Every row gives one point. The last column is the point's height on a tilted bowl or saddle (a function of degree 2), plus a little noise. Along how many of its main directions does it bend up, bend down or stay straight?
(in the rows, 128 means zero)

Points:
[[170  97 193  94]
 [ 98 133 127 114]
 [154 135 129 113]
 [124 112 102 119]
 [101 103 206  68]
 [180 106 185 102]
 [136 132 125 116]
 [133 115 114 121]
 [104 187 144  65]
 [127 132 100 117]
 [134  67 187  84]
 [ 71 166  83 101]
 [ 55 179 152  73]
 [141 157 101 103]
 [107 157 172  78]
 [ 91 142 128 111]]
Directions: 0 up, 2 down, 1 straight

Points, 22 rows:
[[ 84  97 140 136 117]
 [134 118  60 102 152]
 [108 137 155 139 111]
 [156 131  92 186 133]
 [106 112 133 111 136]
 [222  97  92 102 171]
 [122  70 155 186 169]
 [169  77  81 106 139]
 [153  97 107 163 135]
 [109 149 203 120  84]
 [107  98 152 163 129]
 [104 168  50  94 235]
 [131 161 108 133 134]
 [117 140  60 123 160]
 [119  93 180 130 142]
 [184 132 120  79 177]
 [130 115  49 157 129]
 [147 151 114 111 143]
 [188 117 181 115 127]
 [160 141 114  78 182]
 [168 158  90 104 163]
 [148 147  95 121 146]]
Directions: 2 up, 1 down, 1 straight

Points, 43 rows:
[[126 110 106 140 100 124 125]
 [141  83 129  97 195  59  66]
 [109 159 116 120 222 170 138]
 [ 91 127 212 179 133 125 151]
 [113 107 112 132 127 166 143]
 [117 110  42  84 163 167 173]
 [105 107  96 184 116 109 120]
 [143 133 193 178 100 115 175]
 [ 69 141 100 109 115 151  99]
 [117  92 150 131 142  97 114]
 [157  78 138 157  71  76 116]
 [138  62 108  96  91 113  73]
 [121 141 141 142 106 111 140]
 [111 146  99 139 142 130 132]
 [130 154 129 186 145 108 132]
 [132  86 143 135 137 138 125]
 [ 76  56 153 203 120 122 133]
 [174 112  98 177 161  51  66]
 [128  87  89 172  89 152 130]
 [137 122 158  65  84 123  88]
 [ 88 103 138 116 108 148 103]
 [161 155  89 186 106 119 126]
 [155  84  98 123 181  99 111]
 [ 77 144 157 106  28 105 114]
 [ 91 156 176 120 153 138 107]
 [157 146 127  66 134 151  97]
 [100 176  96 192 130  49  46]
 [ 87  91 126 114  74 164  76]
 [153 111 148 102 138  90  99]
 [129 112  83 108 113 120 114]
 [166 126 148  82 171 178  83]
 [102 146  73 129 127 176 153]
 [150 109 123 148 150 118 131]
 [127 103 158 108 100 113 111]
 [136 197 148  23 124 147  70]
 [175 113  78 163 167 150 161]
 [118 140 107 145  99 123 130]
 [101  74 118 155 162  75 112]
 [ 80  53 131  87 128 145  60]
 [124 130 101  86 109 162 117]
 [173  80  79 163 198 101 119]
 [178  97 151  68 162 148  44]
 [121 111 100 161  95 187 155]]
Directions: 1 up, 3 down, 2 straight
